Every row gives one point. Each copy is the shape, with its points in the same order, turned, moved and blurred by noise. Some copies are also mirrored. Which?

Shape:
[[  3  -2]
 [ 18  41]
 [-42  27]
 [ 19 -29]
 [-10  37]
 [  3 -13]
 [-85 -30]
 [ 15 -14]]
Copy 1:
[[  1  -8]
 [ 47   8]
 [ 40 -48]
 [-22   4]
 [ 42 -19]
 [ -5 -11]
 [-20 -99]
 [ -7   2]]
Copy 1 is: mirrored
Copy 2 (8 x 2):
[[ -1 -16]
 [-31  16]
 [ 28  30]
 [ -3 -50]
 [ -4  24]
 [  3 -27]
 [ 93  -5]
 [ -5 -33]]
Copy 2 is: mirrored

Shape:
[[-48 -59]
 [-39  16]
 [ 25  23]
 [-22  12]
 [ 31  17]]
Copy 1 (5 x 2):
[[-15 -80]
 [-43 -11]
 [ 15  24]
 [-22  -8]
 [ 21  19]]
Copy 1 is: only turned
Copy 2:
[[-49 -65]
 [-47  10]
 [ 16  28]
 [-29   7]
 [ 23  20]]
Copy 2 is: only turned
Copy 3:
[[-75  24]
 [-24 -28]
 [ 33   2]
 [-15 -14]
 [ 34  11]]
Copy 3 is: mirrored
Copy 4 (5 x 2):
[[-18  75]
 [-30  -8]
 [ 18 -31]
 [-22 -12]
 [ 30 -27]]
Copy 4 is: mirrored

Shape (8 x 3):
[[ 65 -45 -19]
 [ -5  32   4]
 [-11 -25  21]
 [-28   5  62]
 [ 52 -50 -37]
 [  5  -2 -46]
 [-21  -8 -12]
 [-26  20  16]]
Copy 1:
[[-82   7  14]
 [ 23  -8  26]
 [ -4  26 -13]
 [ 45  64   5]
 [-87  -5  -6]
 [-24 -33  -8]
 [  0  -9 -15]
 [ 42   7   8]]
Copy 1 is: only turned
Copy 2:
[[-79   9  43]
 [ 20  23   6]
 [-28  14 -29]
 [  2  51 -52]
 [-77 -16  40]
 [-12 -27  30]
 [ -5 -13 -11]
 [ 21  19 -18]]
Copy 2 is: only turned
Copy 3 (8 x 3):
[[  7  57  60]
 [ 41   7 -26]
 [  7 -19  15]
 [ 42 -57   4]
 [-11  61  49]
 [ -4  44 -14]
 [ -3   2 -14]
 [ 28 -20 -26]]
Copy 3 is: mirrored

Shape (10 x 4):
[[ 41  41 -29  -8]
 [ -3 -33  24 -67]
 [-14   4 -17   8]
 [  4  23  18  -4]
 [ 10  20 -21  42]
 [ -1   0 -20 -24]
 [ 28  79  32  33]
 [ -3 -40 -19 -23]
 [-16  79   6   2]
 [ -3  -5 -95  16]]
Copy 1, 10 rows:
[[  2  53  26 -28]
 [-68 -26  -6   1]
 [ 11  10 -13   8]
 [  0   5  31   9]
 [ 46  26  10   2]
 [-20  13 -13   2]
 [ 41  21  74  19]
 [-21 -14 -42 -18]
 [  4  47  42  54]
 [ 26  65 -66 -32]]
Copy 1 is: only turned
Copy 2 (10 x 4):
[[ -5  34   3  54]
 [-16 -12  83   2]
 [-25   6  -6   6]
 [-11  31  21  -6]
 [ -1  16 -30   7]
 [-20  -8  29  15]
 [ -3 101 -14   5]
 [  1 -40  28  10]
 [-51  71   3  15]
 [-29 -43 -31  61]]
Copy 2 is: mirrored
Copy 3, 10 rows:
[[  1  36 -39  12]
 [ 29 -68  -6 -11]
 [  5  14  26   7]
 [ 44  12   1   1]
 [  2  56  18  -8]
 [ -4 -16  -1  11]
 [ 70  76 -24   6]
 [-16 -31  15 -18]
 [ 56  43  -1  52]
 [-73  29  18  22]]
Copy 3 is: mirrored
Copy 4:
[[-19 -49  -1 -26]
 [ 65  25  44 -30]
 [-13   1   7  17]
 [-15   8  17 -28]
 [-37  -6 -15  12]
 [ 17 -15  23   5]
 [-82  -3  10 -54]
 [ 50   5  -1  13]
 [-60  -9  53 -14]
 [  5 -58 -16  63]]
Copy 4 is: only turned

Shape, 8 rows:
[[-12  25  52  55]
 [-17  16  -1   4]
 [  9   6 -61   5]
 [ 44 -36 -71 -28]
 [-13 -25  20  52]
 [ -2 -18  48  21]
 [-35  -1  29  10]
 [ 61 -19 -26 -34]]
Copy 1 (8 x 4):
[[  1  67  -9  45]
 [-20   0  -7  17]
 [  0 -35 -46 -13]
 [ 32 -62 -24 -59]
 [  0  59 -16 -13]
 [ 10  50  20   0]
 [-27  32  14   8]
 [ 50 -49   8 -33]]
Copy 1 is: mirrored
Copy 2 (8 x 4):
[[ 32  -1 -65   8]
 [ 26 -13   6 -19]
 [-18  -6  28 -60]
 [-48  20  75 -38]
 [-15 -16 -34  15]
 [ 12   5 -18  38]
 [ 26 -29  -9  16]
 [-15  55  59 -18]]
Copy 2 is: mirrored

Shape:
[[  0  37 -52 -11 -63   3]
 [  1  35  21 -22  13  27]
 [ 56  -8  11   5 -25 -14]
 [  8  -6 -53 -28   5  44]
 [ -4  37  33  -3  19   4]
 [ 17 -35  22  -3 -38  -9]
 [  1  23  25 121 -11   9]
 [ 31 -36 -60 -15 -33 -15]
 [ 12  -8  14 -34   2 -13]
 [-10  33  16 -30  18 -11]]
Copy 1, 10 rows:
[[ -35   -4   19   38  -66   46]
 [  45   25  -29   14  -23   11]
 [   7   -1   49   15   16   11]
 [ -36   39  -19  -24  -31   36]
 [  44   -5  -28   24   -8   -3]
 [  -3   12   39    7  -10  -32]
 [  34 -114   10  -18  -14   -2]
 [ -71   23   31    6    2   17]
 [   2   35    0   26    4  -13]
 [  19   19  -38   47   -9    1]]
Copy 1 is: mirrored
Copy 2:
[[-21  47   2  28  37  56]
 [ 40  18   0 -15 -20  15]
 [-13  20 -67  20   8 -10]
 [  1  -6  -4 -45  33  47]
 [ 36   9  10   9 -31 -17]
 [  4 -15 -57  27   1   5]
 [ 43  19   6  64  70 -81]
 [-58  -7 -33   1  37  45]
 [-10 -10 -27  -7 -27  12]
 [ 14   9  11  -7 -48   9]]
Copy 2 is: only turned

Shape, 12 rows:
[[ 69  15   8  -9 -13 -18]
 [ 13 -28 -26  23  29 -21]
 [ 42  30 -26  41  31  16]
 [-67 -16 -11 -21  -5 -40]
 [-30  19 -10  -4 -12  13]
 [ 12 -10 -32  38  46 -20]
 [ 25  31 -25  54  26   3]
 [-46  63  16 -19  -2 -72]
 [-17  61 -33 -91  52  58]
 [-31  19   0  -8 -40 -47]
 [-53  11 -10  13  -3 -18]
 [-17  -8  39   7  10   2]]
Copy 1, 12 rows:
[[-12  25  -9  30   5 -47]
 [ 15 -29  36  12 -36  -2]
 [ 10  33  45 -24 -23 -17]
 [-13 -54 -12  32  -5  72]
 [-18  -4 -17 -15  -7  41]
 [ 22 -17  56   4 -31   3]
 [ -6  19  55 -23 -17  -8]
 [-35   4  14  52  54  69]
 [ 69  69 -56 -18   5  71]
 [-54 -19 -12  37   8  39]
 [-25 -31  11  -2  -1  55]
 [  0 -40  -3 -15  29   9]]
Copy 1 is: only turned
Copy 2:
[[ 19  -9  -9  -1  64  18]
 [ 10  39 -12  29   4  16]
 [ 72  24  29   8  26  23]
 [-41  -8  -5  45 -47   1]
 [ 12 -28  26  27 -17 -17]
 [ 32  42   2  33 -17  32]
 [ 60  21  12  16   6  28]
 [-33 -63  27  45 -35  65]
 [-11 -16 116  80  44 -33]
 [-25 -50 -18  23 -25  14]
 [ -1 -15   8  32 -57   7]
 [-22  10  28 -14  -7   8]]
Copy 2 is: only turned
Copy 3 (12 x 6):
[[  6   5  61 -17 -29 -34]
 [ 21   5  28  30  48 -13]
 [-27  16  30  37  12 -61]
 [ 19 -25 -37   5  29  48]
 [-12  -4 -37  -3   8 -12]
 [  1   6  31  50  47 -19]
 [-38  -1  26  36  27 -52]
 [-35 -47  -3  17 -27  63]
 [  5  56 -71  57 -79 -21]
 [ -3 -51  -9 -17   0  25]
 [-16 -22 -29  10  36  16]
 [-18  30   0 -19  24  15]]
Copy 3 is: mirrored

Shape, 11 rows:
[[ -56    3  -18    9  -55   13    6   58]
 [ -48    1  -10   -1   14   40    0   39]
 [  21   10  -10   59    5   38   -1  -18]
 [ -26  -28    0   61   25  -12  -11   41]
 [ -26  -26  -22   16   -9   13  -23  -11]
 [  -2  -19   -6  -32  -17   -8   22   11]
 [  11    9  -42    6   18   -9   27  -39]
 [   1   44   34   12   37    6  -42   -4]
 [   4   24  -10  -23  -29    4  -38    0]
 [  -5   33   17    9   -8    8   -3  -62]
 [   3  -44   65 -111  -34   -8    9   42]]
Copy 1, 11 rows:
[[ -24  -21  -30  -94  -35   16   36  -42]
 [ -53  -18   -4  -64  -28  -29    5  -12]
 [  -3   26   69  -30  -11   -9   19   -5]
 [ -78    6   26  -26   -3    7   57  -24]
 [ -29    0   10  -15   -8   10   -4  -46]
 [  -8   11  -47  -11  -29  -15   16   -9]
 [ -16   67   10  -11  -25    2  -21    4]
 [ -30  -12   33  -32   36    5  -10   48]
 [  12   -4  -17  -47   25    8  -10   -2]
 [  12    6   27   -7  -17   41  -23   30]
 [   2  -54 -120   22   -8  -31   30   15]]
Copy 1 is: only turned
Copy 2, 11 rows:
[[   1   39   69   30    7   30  -14   17]
 [   9   43    0   44    4    4  -29   14]
 [  12   15  -33   21   20    4   57   46]
 [  10   28    1   -7   37   11  -18   77]
 [  13   -4    5    9  -13  -12    5   39]
 [ -22  -10    4    2    7   31  -13  -15]
 [ -50  -25  -39   34   14    2   25   27]
 [   7   31  -33    5   61  -59   20    7]
 [  10  -14   28   19   33  -23   20  -20]
 [ -35    6  -20    0    5  -44   54   -2]
 [  -1   -3   10  -49   13   30  -69 -104]]
Copy 2 is: mirrored
Copy 3:
[[ 19  12 -23 -34  40  55 -36   7]
 [-21  19 -15 -28  17  46  14   2]
 [ -3  20 -27  11 -46 -22   3  44]
 [-11 -32  -3 -54  -5  26  10  57]
 [-29   9 -16 -40   2 -15 -35  17]
 [-26 -13  14  11  19  21 -41 -18]
 [-15  -3  28   9 -50 -18 -17 -18]
 [ -5 -21 -24  12  13 -39  55  11]
 [ 11  10  -3   4  47 -29 -16  -4]
 [ -9 -25 -49  13 -15 -49 -12 -19]
 [-72 -40   9  44 121  34 -45 -19]]
Copy 3 is: mirrored

Shape:
[[  3  -6  -6  17  45  30 -26  15]
 [-12  13  -8  40 -17  23  49 -21]
 [-57   7 -32  20  15  -4   8 -11]
 [ 42  18 -13 -43 -12  16 -14 -35]
 [  5  -7   1  55 -57  17 -34   4]
 [-31  33  42 -13 -45 -35   7  30]
 [ 36   4 -29 -38 -31  44   7  14]
 [-50 -34  35 -19 -43  49  49 -35]
 [ 37 -25  33  42  45  14  39   9]
 [ 14 -44  -4 -49 -32 -33  17  35]
 [-23 -13  60 -51  24 -34 -37 -37]
 [-50  -8 -28  24  45  24 -41 -49]]
Copy 1:
[[ 30   9   0 -36 -39 -10 -20  37]
 [-15   2   6 -26 -35  -6  51 -33]
 [-27  29  -6 -27 -21 -29 -18 -25]
 [ 55  -1 -14 -36  30  48  14 -12]
 [ 56   4  13  25 -15 -49  41  -9]
 [-17 -19 -46  61   2   9   9 -11]
 [ 36 -14 -21 -41  34  12  47  28]
 [-33  63  -1   6  -4  26  80  10]
 [ -1 -30  49 -23 -64  25  15  34]
 [-19 -26  19  18  66  15   8  32]
 [ 13  47  -3  40   7  70 -45  13]
 [ 22  73   2 -44 -36 -20 -36 -16]]
Copy 1 is: only turned
Copy 2:
[[  0   3  -2  29  26 -12  12  48]
 [ 21  31   4 -42  -3  -9  70 -13]
 [  2  23 -14 -27 -34   9  49  43]
 [-44  -5   1 -24  21  17 -32 -12]
 [  8  99  25  -3  -7 -12   2  -7]
 [  7  30 -38  32 -62  13  14 -42]
 [-58  25   3  -8  40  12  10 -22]
 [ 32  43 -90 -52  22  -5  46 -27]
 [ 27  -7  -5  16  38 -78  44  -2]
 [-74  38 -51  15 -10 -43   1 -22]
 [ 25 -21 -77   6 -18  -5 -60  16]
 [ 31   7 -18 -28  -3  17  10  94]]
Copy 2 is: mirrored
Copy 3, 12 rows:
[[-37  -7  39 -28  40  30  -1  -4]
 [ 19 -61  24 -10   4 -34  11  19]
 [ -8  -7  51  -1  45 -49  -2  20]
 [-15  13 -43  -8  -7   9 -26  26]
 [-39 -42 -11 -52  13 -45  19 -36]
 [-16   2  34  18 -43 -59 -20 -50]
 [  4 -22 -45   3  20  15 -36 -18]
 [ 65 -24  27 -58  -9 -47 -54  -3]
 [ 16 -30  49 -30  -8  50  44  -8]
 [ 36  40 -13  14   3 -11   0 -62]
 [-17  85  41 -41 -33 -14 -25   6]
 [-38  10  47 -53  64 -25  -8  51]]
Copy 3 is: only turned
Copy 4:
[[-22  31  -1 -20  22 -28 -31 -10]
 [ -4 -13  14 -11   5  60 -29 -46]
 [-14   0  24 -29 -43   2 -12 -41]
 [ 70  33   8  20  20   8 -17   0]
 [-19  51 -48  -3   4  53   9 -33]
 [ 14 -28 -13 -14   7  22  74 -18]
 [ 48  11 -26  43  32  -3 -25 -42]
 [ 55 -42 -45 -63   0  46 -33 -52]
 [-37 -21  -4 -15  52  25 -53  26]
 [ 30 -41 -57  38 -15 -11   7  11]
 [ 52   3  -7 -66  -8 -21  24  53]
 [ -5  54  21 -64 -39 -13 -44 -23]]
Copy 4 is: only turned

Shape (15 x 9):
[[ -8 -58 -31  -8  -2 -21 -12 -27   8]
 [ 36  31  20   5  -7  39 -74  80 -11]
 [-55 -40   3 -21  -8 -10  26  32 -35]
 [-19   9 -37 -11 -27  27 -18  21  32]
 [-32  14 -34   7  43 -24  16  -6  20]
 [-31  18  17 -31  33  11  20   9  -5]
 [-35 -23  44  61 -53  67 -14  49  13]
 [ 18 -32  20 -37 -29 -23  53   2 -47]
 [  0  82  38  15  21  12  20  27  33]
 [-15 -46  11 -11  16  25  62  23  37]
 [ 45 -39 -71 -18 -21 -22  51  -6  28]
 [  7  24  55 -33 -38  38  -8 -59  56]
 [-55   2   1  29  44  43 -10  20 -46]
 [-37 -17  39  14  -6  28 -12 -32 -19]
 [ 48   0   7 -16  21 -28 -26  48  31]]
Copy 1 (15 x 9):
[[-22  -9  36   9  41 -24   7  -6  52]
 [ 73  -8  -5  39  20  64 -69  -5 -28]
 [ 30 -36  31  -1 -35 -13  13  30  55]
 [ 17  29  -1  29  16  34  22  -6  19]
 [-15  -5 -10   7 -17 -36  25 -39   4]
 [  8 -11 -29 -21 -26 -13   1  20   0]
 [  9  -1  39  93 -23  55 -17  67  -9]
 [-17 -28  45 -55 -29  17 -34  16  63]
 [ -2  25 -22  -5 -49  23 -20  -7 -68]
 [-21  35  -3  19 -46 -24 -22  36  50]
 [-44  40  28  -8   1   7 -12 -55  90]
 [-46  49   4 -34  38  36  -4  64 -33]
 [ 13 -71 -34  46 -25  -2   3  20  -2]
 [-26 -44  17  13  11   8   2  55  -8]
 [ 33  31  20  -4  14  -9 -64 -36  -3]]
Copy 1 is: mirrored
Copy 2 (15 x 9):
[[  3   9  14  12   4  -4 -73  25 -39]
 [-62  -7 -19  56 -60 -15  -9  -6  89]
 [  2 -12  19 -22  39  17 -47  41  30]
 [-23   2 -35  47  26  -8 -23   9   8]
 [ 19 -37  37  35  19  14 -10 -11 -35]
 [ 34 -31  -7  -6   7   7  -9 -15  25]
 [-95  23 -54  -8  12  55  10  19  31]
 [ 20  36  32 -61  12 -40 -34  23  25]
 [-14 -18   2  15  -7   1  52 -72  17]
 [-17 -32 -29 -46  32  -9 -24   5 -22]
 [ -7   8  11   6  28 -78 -42  26 -65]
 [ 16  65 -60   5 -12  16 -15 -58  -7]
 [ -6 -56  12  19 -23  59  -1  54  33]
 [  5  19 -13  -8 -21  61 -25  14  13]
 [-38 -16   9  19 -20 -56 -52 -48  14]]
Copy 2 is: only turned

Shape, 15 rows:
[[  -4  -30   33   17   20  -23  -68  -26    6]
 [  11  -47   23   -7  -53  -24 -108  -49  -71]
 [  32  -16   31  -23  -45  -26   44  -13  -31]
 [  28   69  -13  -70    7  -11   -2  -46  -20]
 [ -25    4  -18    7  -14   -4    2    6  -14]
 [  38    6   13   16  -56  -34   18  -43   45]
 [  10   12   37    1  -65   21  -28  -18   20]
 [  29   14  -41  -28  -20   21   10   33  -25]
 [  -7  -28    7  -15    0  -22   40   47   -2]
 [  37    5   12   56  -17   -1   12  -31    7]
 [ -28  -26    9  -13   -2  -42  -33   26  -51]
 [ -10   41   12    9  -21   27   -4  -11  -37]
 [ -18  -58   55   92   14   16  -32   20  -18]
 [  52   36  -10  -37  -46  -23   -7   44   10]
 [  18   28   11   53   -9  -27  -11   28   19]]
Copy 1:
[[ 47  38   4  26 -26 -41  39  19 -29]
 [ 36  57  39 -26  31 -39  73  52 -89]
 [-28  20 -21   3  41  27 -24  43 -40]
 [-26  34  81  40  19   1 -44 -28 -53]
 [-14  -7  14 -25   9 -20  -9  12  14]
 [-32  37 -52  19  56 -11   2 -31 -15]
 [-22  27 -11 -28   5  17  38 -27 -36]
 [-45  44  55 -26  26  22 -20  13  15]
 [-32  -4  -6   6  -2  17 -22  56  26]
 [ 20  47 -33   1  28  -4  -9 -25  -1]
 [ 22 -10  39   5   3 -10  19  74  -3]
 [ 21   5  24 -31  11  19 -10 -11 -12]
 [ 83  35 -45 -39 -28  -9  37  45  27]
 [-67  48  35  30  39  35  15   6  15]
 [ 19  26 -12  13  17  11  21 -13  53]]
Copy 1 is: mirrored
Copy 2, 15 rows:
[[ -15   10   20    6  -10  -30   76  -45  -49]
 [  -4  -13   12  -43   52  -73   39 -110  -11]
 [  -6  -20   39   42    8  -15  -42  -25   19]
 [ -49  -47    4  -25  -21  -48    8   48   34]
 [  -7   44   -6    2   10  -10    7    8  -11]
 [ -48   28   45   61  -24  -73  -19  -11   -7]
 [  -7   32   -5   27  -49  -70   -5  -48    4]
 [   0    2  -48   31   27  -28  -11   26   17]
 [ -12   20   -1   52   11   42  -12   -1   -9]
 [  10   29   39   44  -13  -68   -1   10  -38]
 [ -17    9   -2  -14   39   22   15  -36  -30]
 [  23   15   -4  -24  -18  -35  -15   10   -7]
 [  67   56   20   30   -7   -6   47  -50  -92]
 [ -55  -15  -51   44    1  -42  -40   -2   -4]
 [ -24   32   -7   31  -15  -35   -6    8  -75]]
Copy 2 is: mirrored
